Every row gives one point. Each copy is the shape, with its points in the same order, turned, moved and blurred by noise. Say if it was mirrored as well.
In the rows, zero is written as 128.

Shape:
0: 102 190
1: 105  70
2: 145 123
3:  92 168
4: 156 140
Copy 1, 5 rows:
0: 194 100
1:  99 173
2: 115 107
3: 181 119
4: 119  88
Copy 1 is: only turned
Copy 2, 5 rows:
0:  66 119
1: 183 152
2: 155 110
3:  94 137
4: 140  87
Copy 2 is: mirrored
Copy 3:
0:  84 201
1: 174  97
2:  99 115
3: 111 189
4:  73 130
Copy 3 is: mirrored

Shape, 7 rows:
0: 126 134 111 108
1: 128 175 156 115
2:  99  93 109 211
3: 127 157  80 118
4: 101 148  92 132
5:  83 108 225 116
6: 121  75 185 162
Copy 1:
0: 102 149 125 110
1: 129 165 112 160
2: 105  49 169 119
3:  88 170 153 112
4:  84 141 145 128
5: 141  97  35 163
6: 159  64  91 122
Copy 1 is: mirrored
Copy 2 (7 x 4):
0: 109  96 103 118
1:  62  99 138 131
2: 161 193 127 121
3: 127  81 125  94
4: 119 112 121  86
5:  26 174  79 160
6:  99 181  90 182
Copy 2 is: only turned

Shape (12 x 6):
0: 119  88  91 137 109 109
1: 189 183 145  98 133 142
2:  91 125 124 141 132 112
3: 170 187 153 141 116 157
4: 165 101 200  84  68 112
5: 108 107 142 124 128 150
6:  76  77 111 132 156 142
7: 204 200 118  91 114 168
8: 115  98  88 181 164 115
9:  26 109  70 131 109 117
10:  55 116 112 130 140  72
11: 164 150 154 147  71 166
Copy 1 (12 x 6):
0: 125 133  74 140 147 129
1: 159 132 172 144  59 135
2: 126 103 121 162 172 131
3: 171 128 166 156  83 177
4: 191  47  90 132  82 105
5: 112  87 119 127 138 151
6:  73  99 109 127 185 143
7: 142 142 169 152  25 156
8: 119 169 115 115 197 146
9:  57 106  92 209 199 127
10: 101 101 121 179 206  90
11: 168 100 112 158  93 188
Copy 1 is: only turned
Copy 2 (12 x 6):
0:  88 142 154  90 123 102
1: 138 130 107 207 157 145
2: 113 171 119 103 112 122
3: 141  98  78 175 133 156
4: 163 123 212 162 129 173
5:  88 139 132 135  97 160
6:  56 165 139  95  89 140
7: 118  91  96 219 191 160
8:  69 148  95 103  97  80
9:  74 180 121  35 128 142
10: 108 208 133  67 126 120
11: 138  72 121 145 132 172
Copy 2 is: only turned
Copy 3, 12 rows:
0: 133  83 143 150 109 101
1: 101 154  91 123 159 174
2: 135 151 147 125  85 107
3:  81 147 116 106 126 169
4:  73 120  71 199 139 125
5:  97 135 141 145 108  87
6: 131 139 181 133 102  74
7:  90 129  90  94 201 180
8: 155 109 192 134  94 129
9: 172 119 148  96  59  24
10: 176 149 128 144  50  84
11:  47 111 104 132 126 132
Copy 3 is: mirrored
Copy 4, 12 rows:
0:  95 145 162 110 150 120
1: 197 147 130 104  61 100
2: 115 118 125 142 142 128
3: 163 118 121 111  42 110
4: 178 130 234 156  81 128
5: 126 104 155 140 127  89
6: 104 103 139 134 182  83
7: 183 173 123  96  33  76
8:  97 106 119  80 163 125
9:  53 146 111 179 177 109
10: 110 131 122 168 186 150
11: 127 117 168 118  39 105
Copy 4 is: mirrored
